Each row of a before or after table is a point. One or more steps were done to the points. Then noise was added and the rows were shuffled. The steps act on how far a point lies along the listed directions, d1 being the first. Name the steps. A step turns or swaps two directions, mirrors them in a line or flattens them onto one, adds a multiple of one to another, or multiplies one. Angles are multiples of 10 degrees, from the lower direction toward the higher: turns from -170 to 170, lines from 10 to 170 but not 90. Use the fewest steps. Two steps may share a direction if one is a turn and the other turns, adds or multiplies; they go together, in the order done. Otherwise the lowest direction goes first.

Directions:
(1): [ 18 -44 -51]
(2): [62 31 -5]
(3): [-26  44 -48]
Before (12 x 3)
[[-42  58  36]
 [-63   2  19]
 [-50 -13 -13]
 [ 51  13  54]
 [-65  22  47]
 [-45   3  -3]
 [ 23  15  76]
 [ 31 -28 -47]
 [-73  24  35]
 [-33 -21   9]
 [-52   2  66]
 [-37  38  38]]
After (12 x 3)
[[ 74  29 -21]
 [ 71  41 -28]
 [ 49  42  -6]
 [ 50  11 -34]
 [ 56 -60  -9]
 [-56   2  25]
 [ 27  24  18]
 [ 55  11 -60]
 [ 22 -72 -10]
 [ 14  51  10]
 [ 83  11  -1]
 [ 20  39  -5]]
Steps: turn d1 and d2 by -140 degrees

Directions:
(1): [ 53 -66 -33  22  24  26   1  56]
(2): [-20 -49  -9 -91  22  -5 -35 -13]
(3): [-41 -22  66  32  -4  31 -62  28]
(4): [  9  24  33 -53 -44  12  35  72]
Before (14 x 8)
[[ -7  29  11   0 -10   5   6  28]
 [ 68   2 -20  55   3  10  44  23]
 [ 45   4 -27  48  43 -16  54 -25]
 [-18  -1 -12 -39   2  -6  -6 -14]
 [-14 -30   9  33   4   8 -13 -23]
 [-11  76  28 -51 -34  -5  22  -1]
 [ 28 -16 -47  23  -5  -7  28   1]
 [-11 -47  16 -24  34  14 -41 -37]
 [ 30  31 -34 -27 -15 -12  31  41]
 [-77 -22  90  18   0  20 -95  -3]
 [  8   2  -6   7 -14   1  36  27]
 [ 60 -60 -46  57  26  44  -6  39]
 [ -3 -16  52 -28  34  26 -37  32]
 [  5  40 -37 -47   1 -11  -1 -39]]
After (14 x 8)
[[  2 -19  38  81  42  19 -11   4]
 [ 11 -35 -20 -39  41  -1  -6 -51]
 [ -5  -3  14  17 -18  11  16  35]
 [-28  -5   2 -32   0   0 -22  -8]
 [-36  20  29 -15  -3  22 -65 -15]
 [  0  30   2  -3 -10  -2  17  23]
 [ 42 -13  25  76   2  30   6  42]
 [ 39   6 -16 -60  39  -8  28   2]
 [-11  13  28   1 -19  18 -26  66]
 [  0 -34   2  48  -8  14 -21  22]
 [-26  70  54 -39 -38   6  -4   9]
 [ 26  31 -79 -64  11 -56  61 -77]
 [  7 -20 -22  17   7  -5  18 -34]
 [ 61 -59 -54  58  25  45  -3  34]]
Steps: multiply d3 by -1

Directions:
(1): [ 43 -25  78  20   9 -31  -8  14 -46  33   5]
(2): [ -8  24  19  -2 -16 -22   0  -1 -42 -95  29]
(3): [  1  55   5  49  31  10  -9 -63   2  20  49]
(4): [-53  64  39  -8 -22 -26 -30  39  24  23 -13]
Before (14 x 11)
[[ 21 -24 -52  39  44  58  16 -70  44  66  18]
 [ 10 -38  16  -6   1   9   8   7  12  52 -29]
 [ -5   5 -27 -33 -20   3   9  -5  18 -37 -15]
 [ -4  25  30   2 -26 -30 -21  33  -5  -7  -2]
 [ -3 -10 -49  -3  19  29  10 -20  53  19 -24]
 [-28  25  25  -7   1 -14 -13  13  21  18 -23]
 [ -1  -4   4  20  -6 -20  27 -13 -32 -28  13]
 [-12  23   9   2 -10  -3  -8  17  13  19 -10]
 [-28   6 -29 -20  -8   1   0  -5  39   3 -10]
 [-42  64  24  -1 -17 -28 -12  -3  16 -31  13]
 [ 16 -14  -9  -3   5  20 -12  -4 -14 -37   4]
 [ -7  26  -3   6  -5 -18 -16   0   3 -14  13]
 [-33 -21 -75 -38   2  35  20  18  71  46 -62]
 [ -7  18  34   4  -4 -10 -12   9  -8 -38  -7]]
After (14 x 11)
[[-12 -14 -41 -18  -1   9   9 -16  33  -2  -6]
 [ 43 -33  -5  10  -7  -6   5  -1 -27 -28   9]
 [-46  55  -3  29  16  26 -22 -24  74  94   1]
 [ 17 -10  16   7   4   0   2  -9 -18 -46  -1]
 [ 23 -13 -24   8  10   3  25 -49 -14 -59  30]
 [  4 -33  20  -8  -1   6   5  11  15  54 -29]
 [-14  21  13  -9  -7   6 -29  18   1 -23  -3]
 [-20  19  18  19 -16 -29  17   1 -22 -20   8]
 [-28 -27 -78 -38   3  36  22  14  69  42 -61]
 [ 23 -21 -18   8   5  14  11  -9  -3   3  -2]
 [ 23 -36 -14   1  24  12  18 -24  -3  -5 -10]
 [-24  15 -34  -8  10  20  -2  -5  63  29 -29]
 [ 12   2 -19   8   4  -7  -4 -14  -6 -23  17]
 [-10   9 -25 -33 -21   0   7   0  18 -35 -17]]
Steps: multiply d4 by -1

Directions:
(1): [-18 -34  53  -2  30  -5 -27  10  32 -64  69 -10  14  40]
(2): [  1 -14  28  52 -18  65 -30 -63  35  16   8 -20 -41 -36]
(3): [ 34 -69  26  -4  -5 -13   8  14   2  74 -12 -26 -22  64]
(4): [ 95 -27  20 -18  35 -31 -14 -27  10 -29 -28  22   9 -44]
(5): [  8 -22 -43  49  19  -4  89 -52  10 -25  11  -2  19  29]
(6): [ -6  16   1   2  -2 -66  18   1  53  58  65   0   7 -50]
Before (14 x 14)
[[-13 -14  -8  36   6  17  37 -20 -11 -24   0   3  -6  -2]
 [-36  48 -17  10 -14  15  -2 -11   4  19  -2  17  -6 -53]
 [-31  39 -38  18 -31  19  29 -19   2  32   3  -1  -8 -31]
 [ -8  20   7 -20 -20  28 -44  23 -16  19 -38  17 -18  -9]
 [ 28 -30  -9  -7   0 -39   3  24   1  37  19  -5  16  31]
 [ 16   6  -7 -25  16 -39  10  29   0  -7 -24 -13  18  37]
 [ -8   6  25  11  -1  38 -24   1 -19 -38  -7   2  -4  -4]
 [ 22 -16  30  23 -28  64 -33 -33  -9  15 -38 -20 -24 -15]
 [ -4  -8  -3   1 -19  19  26  -7 -38  20 -17 -24   0  25]
 [-51  33  -5  12 -27  27  -9  -2   8 -35  24   6   9  14]
 [  0  -4 -31  33  -4  19  35 -62  -4 -15 -19  -4 -10  -7]
 [ 31  12 -20 -25  18  -1  13   6 -54 -55 -46  40  32   2]
 [-14 -46  23 -20 -33   5 -15  28   4  46  -8 -22 -17  46]
 [ -4  50 -59  48 -33   4  27 -60  26  50 -19  20   0 -79]]
After (14 x 14)
[[-47  39 -35  -3 -32  28   8  -8 -16 -38 -26  14   7 -27]
 [  2  10  13  67 -19  54   1 -88  43   5  17 -18 -17 -77]
 [-20 -34  11  35  -7  29  26 -24  19  10  34 -28 -17  48]
 [-23 -18  42  14   4  -1 -17  14  15  -5  36  -3 -15 -14]
 [-12 -33  38  16   2   5 -20 -33  43 -22  52 -20 -17  -2]
 [ 32  -1  -1 -40  30 -97  34  31   0   4  36  31  49  -9]
 [ 17 -85  30  70  11  40  12 -71  49   1  25 -28 -13  71]
 [  8  15 -32 -17   7  -1 -14  28 -37 -49 -18  23  28  20]
 [-27   5   5   5 -43   0 -10  13  19  58  21  -7 -12  17]
 [  5  35 -27 -44  22 -55  12  45 -11 -35 -25   1  34  21]
 [ -5  12 -40  26 -11  -1  46 -29  16  27  -4  15   1 -17]
 [  4  10  13  19 -17  -5   2  -8  20  44  14   0 -15 -50]
 [-32  20   5   8  -5   8  20 -11 -11 -29  38 -13  26  -5]
 [ -8 -39   9  37  -2  16  31 -32  17  44  10 -12 -21  35]]
Steps: turn d1 and d5 by -110 degrees; multiply d2 by 1.6; turn d3 and d6 by -150 degrees

Directions:
(1): [-37 -29 -24 -53  11 -50  31  -1 -41 -21 -22 -70  39 -50 -21  -2  10  59
 -43  14 -24  59  35  -2]
(2): [-22  25 -14  12 -17 -30 -21  79 -21  43 -38  71  48 -20 -43  17  -2  34
 -18 -77  10 -32  13  20]
(3): [ 17  -4  61  27  30  23  -7  -5 -54 -31 -69 -32  44 -34  40  54  18 -49
  -7 -31   3 -25 -11 -62]
(4): [ 14 -17  34  41 -56   5 -32  -3 -56 -22 -15  -5   8  44  27 -47 -54  65
 -28  32 -66 -48   5   6]
(5): [-47  17 -67  22 -27  95 -33 -33 -14 -12 -50 -19 -14  23 -30  67 -32   6
 -12   6  16  29  15  28]
(6): [ 12 -40 -81  42  49  47  18  25  44 -33 -17  22   0 -72  48 -52 -15  11
 -24 -14 -29 -17 -15  -2]
Before (9 x 24)
[[  2 -20  50  -4 -16 -22  -7  11 -40 -14  -1  -5  18 -12   7 -19  10  28
   -8   0 -17 -19   6 -28]
 [  3   4   2 -17  19 -25  24  19  26  27  20  24   1   2 -15  -3   9 -15
    1 -19   6  -1  -2 -10]
 [  4  12 -24  29 -29  21 -26   7  26  18  16  51 -29  35   2  -8 -29  -3
   10   0  13 -24 -17  28]
 [ 19  -1  -4   0  20  -8  21  -2  35  11  26  19 -14   0   7 -15   6 -35
   13 -20  15   0 -10  17]
 [ 16  16  72  23 -20 -28 -28  42 -11  34   4  59  18  40 -10  -6   3 -18
   31 -32   8 -73 -10  -5]
 [-12  17 -56   4  -8  19 -13  29  17  31 -11  20  -4 -16 -10  23  -2   9
    0 -44  20 -11  -1   0]
 [-12   6 -35   3 -12  19  -4  -6  21  -2   5 -18 -10  11  -2  23  -1  -7
   13   0   3  11  -6  28]
 [-13   5 -22  21 -33  12 -36  28  18  28   0  56 -14  31 -27 -13 -28  35
   -4  -9 -14 -27   8  39]
 [-18  32 -32   3 -23  10 -11   8  15  10  -3  24   7  17 -35  13 -20  18
    8  -3  30  -1  15  35]]
After (9 x 24)
[[-17 -30  10   6  -1  -1 -14   6 -44 -22 -56 -32  33 -27   5  10 -13  40
  -39   0 -40   0  20 -13]
 [-15 -20 -80   1  -5  10   1  28   5   2 -15 -11   5 -41  10 -21 -21  58
  -30 -18 -23  -1   8   0]
 [-36   3  85 -84 -11 -95  17 -13 -63  15   2 -71  41  18 -56  44  42   7
   10  14  18  42  36 -17]
 [ -5  -7   6 -15  -9 -28  17  10   2  17  17   4   2  21 -15 -21 -12  24
  -17   6 -25  -1   9   0]
 [ 12 -28 -21   2   7  -9  23 -10  13 -15  17 -12  -8  -4  20 -47 -20  18
  -18   9 -27   5   1  24]
 [ -9 -32 -12  -1  -1  -4   4 -18 -34 -36 -25 -48  14 -21  27  -6 -22  28
  -34  27 -26  17   4 -11]
 [ -4   7  52 -15   3 -15  -5  13 -14  11   4  14  10 -11 -15  28  38 -23
   19 -26  35  -8  -1 -30]
 [-16  19  11  -5 -35 -10 -13  -6 -37 -10 -22 -20  30  20 -24  13 -23  40
  -11  14   4   1  25  16]
 [ -5  -3 -20  12 -21  15  -9  -5   5 -11   0 -21  -3  15  11   7 -12   9
    3   9 -16  -2  -7  25]]
Steps: mirror d1 and d2 in the line at 70 degrees; turn d3 and d4 by -100 degrees; multiply d5 by 0.7; multiply d6 by 3
